Each row is a point. The window is the flat piece filled in between its corners: a triangle in 3 columns, a solid with four corners in 4, and so on. A path goes straight from each point to the next, and from the last back to the first. After which points does the path pass through the window?

Window (3 x 3)
[[-0.44 -0.35  0.17]
 [-0.21 -0.73  0.20]
 [ 0.49  0.56 -0.22]]
Path:
(1): [-0.34 -0.31  0.44]
(2): [-0.44 -0.34 -0.04]
(3): [ 0.25  0.18 -0.29]
(4): [0.32 0.21 0.15]
(5): [-0.08 -0.57  0.59]
(6): [-0.31 -0.78 -0.28]
(7): [-0.17 -0.53 -0.22]
(8): [ 0.03 -0.37  0.61]
Through the window after points: 1, 3, 5, 7

Window (4 x 4)
[[-0.69  0.22 -0.11  0.12]
 [ 0.75 -0.11  0.68 -0.24]
 [ 0.36 -0.32  0.19 -0.01]
 [ 0.50  0.06  0.02 -0.14]]
Path:
(1): [-0.48  0.31  0.13  0.47]
(2): [0.28 0.11 0.05 0.13]
(3): [ 0.14  0.02 -0.03 -0.39]
(4): [-0.03 -0.03  0.04 -0.61]
(5): [0.33 0.34 0.36 0.31]
(6): [ 1.08 -0.11  0.39  0.10]
(7): [ 1.00 -0.15  0.36 -0.66]
(8): [-0.58  0.10 -0.19 -0.16]
Through the window after points: 2, 8

Window (4 x 4)
[[ 0.35 -0.33 -0.23  0.17]
 [ 0.37  0.55  0.45  0.19]
 [-0.28  0.13 -0.56  0.01]
 [ 0.20 -1.10  0.60  0.39]]
Path:
(1): [ 0.06 -0.69 -0.32  0.47]
(2): [ 0.20 -0.22 -0.45  0.53]
(3): [ 0.21 -0.26 -0.09 -0.11]
(4): [-0.04  0.24 -0.28 -0.57]
(5): [-0.02  0.48 -0.44  0.45]
(6): [-0.18  0.10 -0.47  0.34]
(7): [-0.24  0.06 -0.43 -0.36]
(8): [ 0.30 -0.03  0.30 -0.55]
(9): [ 0.08  0.30 -0.16  0.58]
(10): [ 0.11 -0.71  0.28  0.64]
(11): [ 0.10 -0.75  0.31  0.01]
(12): [ 0.15  0.08  0.06 -0.29]
(13): [ 0.15  0.17 -0.11  0.58]
(14): [ 0.17 -0.41  0.03  0.84]
(15): [ 0.23 -0.76  0.24 -0.38]
(16): [ 0.10 -0.74 -0.14 -0.22]
Through the window after points: 2, 6, 8, 10, 12, 14

Window (6 x 6)
[[-0.39  0.69  0.50  0.95  0.66  0.25]
 [-0.09  0.48 -0.03 -0.46 -0.38 -0.07]
 [ 0.23  0.16 -0.27  0.93 -0.36 -0.57]
 [-1.01  0.39  0.04  0.54 -0.02  0.21]
 [-0.18 -0.35 -0.13 -0.77 -0.10 -0.28]
 [ 0.47 -0.67  0.79 -0.07 -0.23  0.04]]
Path:
(1): [ 0.42 -0.15 -0.06  0.06  0.12  0.48]
(2): [-0.09  0.04 -0.26 -0.22  0.12  0.75]
(3): [-0.40  0.18  0.44 -0.41  0.08 -0.24]
(4): [-0.25  0.19  0.13 -0.15 -0.26 -0.34]
(5): [ 0.19 -0.05 -0.52  0.00 -0.06  0.56]
(6): [-0.17  0.15 -0.03  0.24  0.22  0.29]
(7): [-0.38  0.51  0.52  0.12  0.01 -0.49]
(8): [-0.49 -0.02  0.42 -0.14 -0.27 -1.01]
(9): [ 0.05 -0.17 -0.25 -0.16 -0.13 -0.11]
(10): [ 0.31 -0.30  0.23 -0.26 -0.18  0.78]
(11): [-0.25 -0.09  0.92 -0.23 -0.01 -0.35]
(12): [-0.24  0.15  0.63  0.17 -0.06 -0.22]
Through the window after points: 4, 6, 8, 12

Window (6 x 6)
[[-0.38 -0.37 -0.16 -0.33 -0.40  0.10]
 [-0.48 -0.40 -0.11  0.68 -1.02  0.07]
 [ 0.19  0.20  0.27  0.41  0.52 -0.04]
 [ 0.26  0.80  0.84  0.08  0.09  0.01]
 [ 0.62 -0.13  0.20  0.10  0.17 -0.02]
 [ 0.19  1.15 -0.01  0.02 -0.20  0.18]]
Path:
(1): [ 0.02  0.21 -0.14  0.13 -0.28 -0.63]
(2): [ 0.19  0.49  0.36  0.04  0.02 -0.69]
(3): [0.15 0.46 0.47 0.23 0.18 0.35]
(4): [ 0.18  0.71  0.18  0.07 -0.09  0.95]
(5): [ 0.09  0.81  0.01  0.01 -0.22 -0.11]
(6): [-0.18  0.40  0.03  0.06 -0.42 -0.39]
(7): [-0.14  0.35  0.19  0.02 -0.27  0.85]
(8): [ 0.13  0.26  0.31 -0.06 -0.27  0.28]
(9): [ 0.06  0.29  0.17 -0.06 -0.24 -0.45]
(10): [-0.33 -0.13  0.00  0.07 -0.58 -0.74]
(11): [-0.30 -0.31 -0.06  0.43 -0.65  0.87]
(12): [-0.07  0.10  0.05  0.30 -0.16  0.72]
Through the window after points: 2, 4, 10

Window (8 x 8)
[[ 0.86 -0.06 -0.90  0.18  0.01 -0.50 -0.34 -0.12]
 [-0.42 -0.66  0.95 -0.12 -0.09 -0.10  0.25  0.15]
 [-0.70  0.26  0.36 -0.46 -0.12  0.01  0.32 -0.09]
 [ 0.39  1.07 -0.12  0.50 -0.23  0.40  0.18  0.02]
 [ 0.06  0.18 -0.50  0.41  0.05  0.58  0.26 -0.12]
 [ 0.62  0.88 -0.46  0.19 -0.07  0.85 -0.55 -0.23]
 [ 0.32  0.06 -0.81  0.71  0.08 -0.50 -0.90 -0.14]
 [-0.26  0.25  0.51 -0.15  0.78  0.09  0.57  0.02]]
Path:
(1): [ 0.34  0.66 -0.28  0.43 -0.11  0.21 -0.08 -0.49]
(2): [ 0.36  0.64 -0.33  0.29 -0.02  0.40 -0.28  0.54]
(3): [ 0.09  0.65 -0.46 -0.07  0.23  0.29 -0.29  0.80]
(4): [ 0.23  0.65 -0.34  0.38 -0.02  0.18 -0.05 -0.46]
(5): [-0.13  0.08  0.42  0.02 -0.01  0.12  0.42 -0.52]
(6): [-0.10  0.16  0.30 -0.15 -0.06  0.22  0.23  0.41]
(7): [ 0.00  0.08  0.16 -0.11  0.22  0.02 -0.06  0.96]
(8): [-0.16  0.07  0.32  0.05 -0.07 -0.17  0.14 -0.83]
(9): [ 0.34  0.39 -0.08  0.40 -0.19  0.00 -0.04 -0.81]
(10): [-0.01  0.68 -0.33  0.13  0.06  0.35 -0.19  0.71]
(11): [ 0.15  0.32 -0.53  0.29  0.11  0.32 -0.18  0.16]
(12): [ 0.27  0.24 -0.39  0.45 -0.04  0.26 -0.12 -0.43]
(13): [ 0.42  0.22  0.10  0.24 -0.05 -0.59  0.11 -0.97]
(14): [ 0.00  0.36 -0.25 -0.08  0.15  0.04 -0.41  0.58]
(15): [ 0.27  0.12 -0.37 -0.15 -0.12 -0.08 -0.07  0.75]
(16): [ 0.18  0.14 -0.03  0.35  0.02  0.05  0.05 -0.57]
Through the window after points: 1, 9, 11, 15

Window (8 x 8)
[[-0.22 -0.09 -0.16 -0.79  0.41 -0.79  0.23 -0.36]
 [ 0.58 -0.13  0.22  0.49 -0.41  0.13  0.46  0.35]
 [ 0.08 -0.79 -0.02 -0.18 -0.04 -0.06 -0.14  0.00]
 [-0.72  0.56  0.63 -0.35  0.64  0.27  0.51 -0.16]
 [-0.24 -0.20 -0.38 -0.01  0.35 -0.07 -0.59  0.09]
 [ 0.14  0.34  0.31 -0.13  0.83  0.46  1.21  0.04]
 [-0.06  0.12  0.84  0.50  0.95 -0.93 -0.59 -0.18]
 [ 0.83 -0.18  0.30 -0.26 -0.25  0.01  0.17  0.35]]
Path:
(1): [-0.44  0.00  0.07 -0.26  0.41 -0.39  0.28  0.85]
(2): [-0.01 -0.68  0.02 -0.13  0.29 -0.24  0.11  0.77]
(3): [ 0.17 -0.31  0.15 -0.16 -0.04  0.04 -0.09 -0.35]
(4): [ 0.34 -0.05  0.29  0.29  0.14  0.12  0.03 -0.04]
(5): [-0.05 -0.23  0.31  0.03  0.30 -0.28  0.17  0.94]
(6): [-0.21 -0.11  0.17 -0.19  0.57 -0.49  0.04  0.51]
(7): [ 0.46 -0.07  0.14  0.23  0.29  0.00  0.04 -0.42]
(8): [ 0.71  0.09  0.37 -0.15 -0.04  0.10  0.07 -0.22]
(9): [ 0.34 -0.56  0.04 -0.41 -0.12 -0.35  0.36  1.05]
(10): [-0.17 -0.16 -0.16 -0.50  0.28 -0.06  0.25  0.35]
(11): [-0.04 -0.10 -0.25 -0.37 -0.02  0.32  0.35 -0.60]
(12): [-0.14  0.34  0.14 -0.25  0.55 -0.06  0.13 -0.41]
Through the window after points: 2, 8

Window (9 x 9)
[[-0.15 -0.59 -0.53 -0.32 -0.49  0.36  0.13  0.16 -0.12]
 [ 0.85  0.83 -0.48 -0.59  0.00  0.44 -0.03  0.06 -0.16]
 [-1.01  0.59  0.31  0.39  0.50 -0.48 -0.81  0.22  0.06]
 [ 0.99  0.31 -0.34 -0.39  0.05 -0.09 -0.05 -0.59 -0.04]
 [-0.85  0.17  0.71  0.05  0.62 -0.60 -0.08  0.53 -0.15]
 [ 0.06 -0.29  0.33  0.19 -0.23  0.62  0.04  0.05 -0.04]
 [-0.35 -0.44  0.19 -0.62  0.09  0.54 -0.27 -0.03  0.10]
 [-1.10 -0.09 -0.33  0.27  0.99  0.25  0.06  0.17  0.12]
 [ 1.02  0.11 -0.50 -0.26  0.33  0.17 -0.44  0.27  0.00]]
Path:
(1): [ 0.27  0.71 -0.45 -0.54 -0.30 -0.21  0.15  0.31  0.73]
(2): [ 0.34  0.30 -0.25 -0.17  0.53  0.61 -0.25 -0.03 -0.60]
(3): [ 0.08  0.28 -0.40 -0.27  0.32  0.27 -0.38  0.04 -0.79]
(4): [ 0.65  0.37 -0.31 -0.30  0.18  0.25 -0.03  0.14  0.36]
(5): [-0.13  0.49  0.04 -0.09  0.08 -0.16 -0.15  0.16  0.46]
(6): [-0.23 -0.12  0.12  0.38  0.49  0.38 -0.51  0.17 -1.02]
(7): [-0.19  0.21 -0.02 -0.14  0.25  0.26 -0.48 -0.25 -0.69]
(8): [ 0.27  0.16 -0.16  0.11  0.14 -0.29  0.20  0.26  0.56]
(9): [ 0.00  0.01 -0.17 -0.15 -0.05 -0.04 -0.10  0.05  1.08]
(10): [-0.11  0.15 -0.05 -0.10  0.48 -0.01 -0.06 -0.04 -0.50]
(11): [-0.17 -0.17 -0.16 -0.18  0.50  0.10  0.02 -0.07 -0.90]
(12): [ 0.15 -0.09 -0.16 -0.23  0.02  0.30  0.03  0.11  0.46]
(13): [-0.19  0.13  0.29 -0.24  0.16 -0.36  0.11  0.48  0.78]
(14): [-0.41  0.23  0.27  0.06  0.66 -0.13 -0.35  0.22 -0.88]
(15): [ 0.27 -0.03  0.02 -0.21 -0.07  0.29 -0.31 -0.03 -0.36]
(16): [ 0.61  0.12 -0.12 -0.11 -0.39 -0.09  0.05  0.14  0.71]
Through the window after points: 1, 3, 9, 13

Window (9 x 9)
[[-0.54 -0.72 -0.43  0.05 -0.13  0.10  0.13 -1.02  0.06]
 [ 0.31  0.28  0.65 -0.28 -0.03  0.12 -0.12 -0.44  0.00]
 [ 0.49  0.45  0.06  0.11  0.10  0.20 -0.01  1.18  0.25]
 [ 0.03 -0.60 -0.23  0.76  0.12 -0.49  0.36 -0.84 -0.32]
 [-0.59 -0.04 -0.23  0.16  0.59  0.24  0.58 -0.93 -0.14]
 [ 0.27  0.10  0.21 -0.48  0.39 -0.36  0.50  0.20  0.47]
 [ 0.52  0.28  0.17 -0.77  0.77  0.12 -0.37  0.44 -0.43]
 [ 0.14 -0.50 -0.07  0.34  0.76  0.08  0.09 -0.74  0.37]
 [ 0.25  0.05 -0.73  0.51 -0.30 -0.33  0.10 -1.09  0.24]]
Path:
(1): [ 0.26 -0.10 -0.28  0.05  0.38  0.35  0.50 -0.22  0.11]
(2): [ 0.21 -0.25 -0.10 -0.06  0.30  0.13  0.23 -0.84  0.00]
(3): [-0.41  0.15  0.58  0.43  0.17 -0.47 -0.26 -0.65  0.16]
(4): [-0.55  0.03 -0.07  0.09  0.47 -0.09  0.13 -0.63 -0.14]
(5): [-0.11 -0.22 -0.28  0.15  0.43  0.31  0.58 -0.83  0.03]
(6): [ 0.14 -0.03 -0.18  0.14  0.22  0.25  0.40 -0.07  0.07]
(7): [-0.19  0.22  0.09  0.10  0.44 -0.14 -0.25  0.02  0.15]
(8): [-0.61  0.10 -0.03  0.02  0.48 -0.06  0.05 -0.59  0.05]
(9): [ 0.36 -0.16 -0.44  0.18  0.28  0.26  0.68 -0.78 -0.20]
(10): [ 0.65 -0.51  0.03 -0.31  0.16  0.46  0.61 -0.09  0.19]
(11): [-0.32  0.74  0.13  0.04  0.20 -0.28 -0.36 -0.27  0.14]
(12): [ 0.15 -0.03  0.12  0.30  0.24 -0.55 -0.23 -0.53 -0.06]
(13): [ 0.33 -0.63 -0.40  0.05  0.14  0.21  0.78 -0.13 -0.01]
(14): [ 0.43 -0.16 -0.15  0.41 -0.09  0.33  0.73 -0.26  0.06]
(15): [-0.50  0.08  0.16 -0.07  0.34 -0.58 -0.37 -0.39  0.41]
(16): [-0.16 -0.11  0.00  0.23  0.16 -1.01 -0.47 -0.10  0.21]
Through the window after points: 4, 6, 8

Window (11 x 11)
[[ 0.34 -0.48 -0.49 -0.49  0.25 -0.44  0.34  0.10  0.05 -0.08 -0.70]
 [ 0.01  0.02 -0.66 -0.38 -0.05 -0.40  0.70 -0.44  0.55 -0.44 -0.65]
 [-0.46 -0.62  0.06  0.31  0.72  0.35  0.10 -0.49  0.12  0.61  0.43]
 [ 0.63 -0.06 -0.06 -0.09 -0.15 -0.71 -0.26  0.14  0.47 -0.76  0.42]
 [ 0.54 -0.11 -0.76 -0.98  0.04  0.02  0.13 -0.52  0.58 -0.52 -0.59]
 [-0.69 -0.07  0.28  0.15 -0.20  0.40 -0.76  0.01  0.12 -0.10  0.43]
 [-0.76 -0.24 -0.44 -0.01  0.28 -0.11 -0.68 -0.38  0.47  0.68  0.20]
 [-0.12 -0.01 -0.16 -0.04  0.31 -0.05  0.28 -0.34 -0.37  0.90  0.44]
 [ 0.08 -0.09  0.34 -0.04 -0.46  0.02 -0.47  0.22  0.93  0.06  0.25]
 [ 0.40 -0.06 -1.42 -0.14  0.15  0.08  0.26 -0.16  0.51 -0.11 -0.74]
 [ 0.37 -0.58 -0.23  0.45 -0.07 -0.45  0.02 -0.75 -0.35  0.65 -0.02]]
Path:
(1): [-0.16  0.07 -0.37 -0.02  0.33 -0.18 -0.06 -0.71  0.23  0.09 -0.39]
(2): [-0.18 -0.85 -0.68 -0.38  0.09 -0.05  0.32  0.18  0.20  0.15  0.43]
(3): [-0.21 -0.34 -0.62 -0.29 -0.30 -0.15 -0.01 -0.13  0.22  0.10  0.26]
(4): [ 0.10  0.00 -0.05  0.04  0.11 -0.21 -0.19 -0.26  0.32  0.03 -0.18]
(5): [ 0.27  0.43 -0.19  0.33  0.49 -0.17  0.05 -0.32  0.09  0.15 -0.53]
(6): [ 0.18 -0.54 -0.65 -0.25 -0.29 -0.26  0.04 -0.23  0.38 -0.17  0.06]
(7): [-0.33 -0.66 -0.22 -0.28 -0.34 -0.17  0.32  0.12  0.49 -0.07  0.72]
(8): [ 0.55  0.29  0.13  0.09  0.37 -0.38 -0.57 -0.36  0.14 -0.13 -0.27]
(9): [ 0.24  0.06 -0.24  0.15  0.13 -0.19 -0.29 -0.29  0.49 -0.16 -0.18]
(10): [-0.19 -0.77 -0.52 -0.52 -0.36 -0.03  0.22  0.17  0.24 -0.24  0.30]
(11): [ 0.01 -0.65 -0.71 -0.49 -0.09  0.19  0.17  0.08  0.22 -0.25  0.44]
(12): [ 0.03  0.32  0.15  0.13  0.28 -0.57 -0.33 -0.54  0.41  0.21 -0.70]
Through the window after points: 5, 11

Window (11 x 11)
[[ 0.18 -0.39  0.42  0.39  0.89  0.13  0.60 -1.05 -0.38 -0.07  0.41]
 [-0.80  0.18  0.23  0.22  0.29 -0.17 -0.19  0.15  0.15 -0.63 -0.07]
 [-0.09  0.34 -0.25  0.52 -0.51  0.12 -0.32  0.19 -0.55 -0.05 -0.17]
 [-0.45  0.37 -0.20 -0.02  0.20  0.54  0.04  0.85  0.56  0.07 -0.43]
 [ 0.57 -0.10  0.30  0.21 -0.56 -0.72 -0.06  0.03 -0.32 -0.31  0.43]
 [ 0.70  0.56 -0.03 -0.16 -0.21 -0.20 -0.02 -0.26 -0.84 -0.56  0.40]
 [ 0.16  0.06  0.89 -0.08  0.12  0.01 -0.12 -0.27 -0.75  0.06  0.47]
 [ 0.37  0.77  0.43  0.31 -0.41 -0.38  0.03 -0.45 -0.24 -0.15 -0.18]
 [ 0.55 -0.02  0.24 -0.07  0.00  0.38 -0.38 -1.12 -0.21 -0.09  0.39]
 [-0.40 -0.32 -0.24 -0.55  0.72  0.69 -0.20 -0.30  0.06  0.29 -1.27]
 [-0.46  0.18 -0.50 -0.21  0.98  0.23 -0.55  0.18  0.23  0.63 -0.57]]
Path:
(1): [ 0.42  0.10  0.20  0.17  0.14  0.04 -0.20 -0.03 -0.45 -0.15 -0.26]
(2): [ 0.52  0.17  0.21  0.44  0.37  0.41 -0.23 -0.11 -0.11 -0.68  0.10]
(3): [-0.64 -0.14  0.25 -0.60  0.25 -0.25  0.10 -0.85 -0.09  0.57 -0.18]
(4): [-0.19  0.07  0.32 -0.10  0.01  0.00  0.09 -0.10 -0.33  0.16  0.27]
(5): [ 0.49  0.28  0.52  0.17  0.24  0.18 -0.42  0.11 -0.25 -0.34 -0.14]
(6): [ 0.67  0.21  0.39  0.51  0.38  0.03 -0.29 -0.12 -0.31 -0.13 -0.83]
(7): [-0.11  0.03  0.06 -0.30  0.03  0.19 -0.08 -0.32 -0.35  0.16  0.33]
(8): [-0.03  0.00 -0.14 -0.09 -0.08  0.02  0.08 -0.43 -0.12  0.28  0.13]
Through the window after points: 4

Window (12 x 12)
[[-0.13  0.24 -0.14 -0.42 -0.11  0.02 -0.89  0.28 -0.09 -0.26  0.16  0.32]
 [-0.43 -0.41  0.99  1.17 -0.43 -0.62 -0.53  0.89  0.02  0.53  0.44 -0.11]
 [-0.32  0.36 -0.18  0.57  0.06 -0.09 -0.11 -0.04  0.31 -0.83  0.20  0.76]
 [-0.37  0.94 -0.82  0.25 -0.22 -0.49 -0.02  0.05  0.29  0.23  0.15  0.28]
 [ 0.12 -0.18 -0.43 -0.63 -0.04  0.52  0.38 -0.25 -0.04  0.18  0.33 -0.73]
 [-0.61  0.09 -0.71 -0.32  0.38 -0.16 -0.39 -0.38  0.47 -0.21 -0.49  0.38]
 [ 0.43  0.49 -0.17 -0.02  0.71  0.72  0.12 -0.15 -0.46  0.10 -0.35 -0.13]
 [-0.32  0.45  0.51  1.02 -0.31 -0.80 -0.78  0.57  0.50  0.03  0.33 -0.69]
 [ 0.13  0.41 -0.31  0.03  0.35  0.77 -0.25 -0.24  0.60  0.59  0.18 -0.12]
 [ 0.62 -0.12 -0.08 -0.32 -0.12  0.20 -0.07 -0.24  0.59  0.19 -0.51  0.15]
 [-0.01  0.27  0.57 -0.38 -0.09  0.85  0.13 -0.44 -0.01  0.23 -0.38 -0.09]
 [ 0.07 -0.10 -0.57 -0.21 -0.28  0.18 -0.59 -0.88 -0.08  0.06 -0.09  0.03]]
Path:
(1): [ 0.03  0.01 -0.25 -0.21  0.30 -0.10 -0.17 -0.34  0.07  0.13  0.09  0.18]
(2): [-0.05  0.02  0.13  0.10  0.60 -0.42 -0.45 -0.51  0.15  0.11  0.53  0.42]
(3): [-0.17  0.35 -0.27  0.20 -0.43  0.28 -0.32  0.27  0.22  0.04 -0.11 -0.10]
(4): [-0.11  0.27 -0.43 -0.06 -0.01  0.55 -0.24 -0.12  0.23 -0.14 -0.21 -0.01]
(5): [ 0.38  0.54  0.18 -0.28  0.43  0.03  0.04 -0.50  0.08  0.50  0.21 -0.25]
(6): [-0.09  0.51  0.10 -0.30  0.54 -0.10 -0.01 -0.51 -0.11  0.52  0.16  0.19]
(7): [-0.09  0.18  0.20  0.05 -0.28  0.44 -0.19  0.02  0.15  0.01 -0.21 -0.09]
(8): [-0.28  0.37 -0.58  0.25 -0.57  0.62 -0.76 -0.47  0.12 -0.38 -0.57 -0.03]
Through the window after points: 2, 6, 8
